Every row gives one point. Any point is a mix of the corners, with weights that add up to 1. It lies inside the corners' shape when no weight is negative. Say inside or outside, and name the corners with a negative weight.
In the rows, 128 means zero.

Corners:
(1): [ 74 193]
(2): [137 147]
(3): [144  89]
Points:
[ 83 184] => inside
[ 81 177] => outside (2)
[148 114] => outside (1)
[158  89] => outside (1)
[ 82 183] => inside
[106 168] => inside
[129 151] => inside
[159 122] => outside (1)

Corners:
(1): [165 123 111]
(2): [ 94 194  97]
(3): [ 49 130  85]
(4): [204 133 192]
Points:
[119 167 105] => inside
[165 156 139] => outside (3)
[169 151 137] => outside (3)
[134 149 107] => inside

Corners:
(1): [234 177 213 108 203 109]
(2): [104 173  89 113 133  85]
(3): [142 162  52 133 105 156]
(4): [133  48 226 123 124 188]
(5): [103 189 170 155 134 109]
(6): [113  66 170 222 155 126]
(7): [147 178 161 135  95  89]
Points:
[149 128 146 137 124 133] => outside (5)
[133 201 107 139 153  99] => outside (4, 7)
[140 133 177 138 144 130] => inside
[133 137 155 167 146 148] => outside (2, 7)
[143 147 168 147 132 131] => outside (2)
[139 139 172 131 140 127] => inside

Corners:
(1): [130 156 106  76  96  71 125 145 137]
(2): [110 139 114 135 149 126 153 151 140]
(3): [180  45 141 149 145 171 181 150  91]
(4): [179 136  97 164 159  90 117 104  98]
(5): [137 176  83 108 166  73   7 110 123]
(6): [ 86  89 121 121  84  82 209 121 128]
(7): [149 137  94 149 155  91 117  88 164]
(8): [127 159 195 118 139 114 127 127 156]
(9): [163 143 203 164 110 131 105 145 163]
(10): [130 127  72 109 125 233 197  97  59]
Points:
[147 151 102 128 162 120 109 117 124] => outside (6, 9)
[137 158 120 145 129 121  99 111 134] => outside (1, 3, 8)
[137 130 144 137 139 118 136 119 135] => outside (1)
[123 169 103 110 110  74 116  90 137] => outside (2, 3)
[145 120 152 130 138 134 142 131 126] => inside
[160 169 122 117 130 150 103 108 116] => outside (2, 3, 6)

Corners:
(1): [120 199 109  56  67 161 110 157 164 173  85]
(2): [101  84 185 111 209 138 140 151 118 130  82]
(3): [155 163 142 236 194 106 145  81  42  93 227]
(4): [134 132 163 207 144 112 112  84  70  68 159]
(5): [117  71 175 115 157 138 107 148 134 125 138]
(6): [121 165  64  97  16 101 153 144 116 172 135]
(7): [ 80  89 193 153 190 182 178 137 154 172  68]
(8): [161 175  32  96  74 153 136 164 167 141  62]
(9): [126 157  60 107  47 162 124 111  84 174 125]
(10): [ 96  94  84 118 165 112 109 140 139 148 101]
(11): [116  61 133  90 169 152 127  80 116 119 104]
(12): [188 214 157 199 160 110  99  79  98 154 143]
Points:
[151 149 127 165 156 121 128 102 110 122 121] => outside (1, 5, 9)
[114 110 159 130 172 133 133 133 111 127 106] => inside
[138 147 131 141 122 125 125 116  98 119 138] => outside (7, 10)
[143 161 139 152 145 129 117 111 117 149 122] => inside

Corners:
(1): [132 167 120 138  93 170 114  89 118 122 135 107 149 139]
(2): [126 147  92  89 113 133 126 150 124 111 132 116 116 162]
(3): [139 131 115 136 120 157 127 155 122 143 118  91 105 133]
(4): [183 152 117 138  92 128 116 149 120 107 135 106 135 156]
(5): [127 148 173 129 120 133 117 111 136 135  89 131 114 120]
(6): [128 122 142 129 107 122 108 156 147 133 136 154 125 143]
(7): [120 123 106 124 208 111 136 157 126 117 117  98 112 118]
(8): [122 147 192 121 115 134 112 132 148 158 121 156 175 133]
(9): [145 124 104 138  98 111  94 148 108 121  97 117 138 134]
(10): [113 138 152 124 123 120 140 151 145 128 129 104 106 122]
(11): [110 152 112 130 154 143 149 148 133 160 132 108 110 130]
(12): [113 116 117 137 146 135 127 141 166 147  97 131 114 121]
(13): [134 142 105 106 113 130 116 143 139 134 138  92 105 146]
(14): [123 127  87 132 103 144 101 162 116 147 109 106 132 188]
(15): [123  86 107 135 100 113 125   7 140 162 109 172 204 167]
Points:
[126 132 114 129 131 131 126 134 135 133 117 114 120 136] => outside (8)
[126 135 122 126 129 128 122 163 134 135 118 112 112 137] => outside (1, 15)
[124 129 126 124 128 121 122 137 139 138 117 125 126 141] => outside (1, 3)
[128 138 132 132 119 135 119 129 133 138 118 120 128 137] => outside (2)
[129 137 136 126 108 131 116 128 138 138 117 133 138 143] => outside (3, 7)
[133 130 100 129 100 132 110  96 118 125 120 120 151 164] => outside (3, 8, 11, 12)
[136 143 131 130 120 132 122 148 130 126 118 115 122 137] => outside (13, 15)
[123 134 133 123 118 131 120 126 134 135 112 118 129 138] => outside (4, 6, 11)

Corners:
(1): [176 123  97 156 193 114  38  91 153 122 140 130 126  66 201 147 104 130
 118 111]
(2): [148 199  90  35 141 138  79 138 155 101 118  84 126 151 153 154 106 147
 154 134]
(3): [110  77 184 184 104 100 163 153 112 142 123 133  65 149  99 134 115 131
 153 122]
(4): [168 121  96 187 168  54  82 140 166 112 148 156  63  69 204 108 109 162
 102  87]
(5): [ 93  30 168 142 106 120 215 137  72 137  97 153 123 140  86  81  89 163
 172 111]
(6): [151 160  67 177 129  96  67 145 129 137 160 116 119  80 201 145 129 149
 121  90]
(7): [109 125  82 107  89 170 102 148 178 117 179 131 131 130  84 166 182 156
 218 193]
(8): [136  70 187 175  72  43 215 134 102 113  67 113 103 153  68  91 140 117
 130 124]
(9): [ 99 178  90  84 105 130 101 119  98 133 145 143 111 154 116 151 151 139
 140 151]
(10): [ 61  81 158  50 107 188 143 123 109 137 139 162 191 210 105 128 158  81
 249 186]
(11): [115 138 165 134 114  93 110 164 107 153  92 133 121 111  89 115 113 137
 189 132]
(12): [ 66 201 153  92 103 135 129  76 202  61 126 124 178 140 124 148 120 143
 197 227]
(13): [176 153  50 155 149  63  35 126 120 166 123 129 120 102 238 134  70 201
 115 125]
(14): [127 122 220 117  64  91 163 152  99 129 125 145 132 165 100 107 142 164
 174 133]
(15): [ 99 170 119  68  79 162 139 116 167 172 139 151 173 144  86 161 144 114
 186 162]
(16): [149 190 114  93  84 185 137 158 133 117 109 152 131 180  88 120 124 122
 155 154]
(17): [211 164  67 195 163  58  73 131 166 124 197 116  88  61 170 114  60 152
 111 123]
(18): [115 139 116 108 184 163 133  99 126 160 127 141 152 189 122 152 176 126
 196 137]
(19): [ 98  80 215 148 109  93 193 148 117 125  95 111 117 149  92  91 125 150
  99 162]
(20): [110 134 106 114 114 161 102 116 156 139 133 137 139 194  74 122 161 137
 169  99]
(21): [123 103 163 140 126  64 124 166  92 107 100 156 158 140 114 139  90 174
 120 136]
Points:
[139 116 134 138 129 108 128 144 116 126 128 133 118 135 124 115 128 143
 143 120] => outside (3, 12, 13, 15)
[111 138 136  90 121 150 105 131 134 138 114 140 151 151 104 142 125 138
 200 148] => outside (4, 6, 8, 9, 17, 19)
[131 142 116 122 127 117 104 130 133 128 129 136 128 131 135 135 121 142
 157 135] => outside (19)
[127 138 125 131 120 112 118 132 135 127 126 131 120 139 119 129 126 149
 146 129] => outside (10)
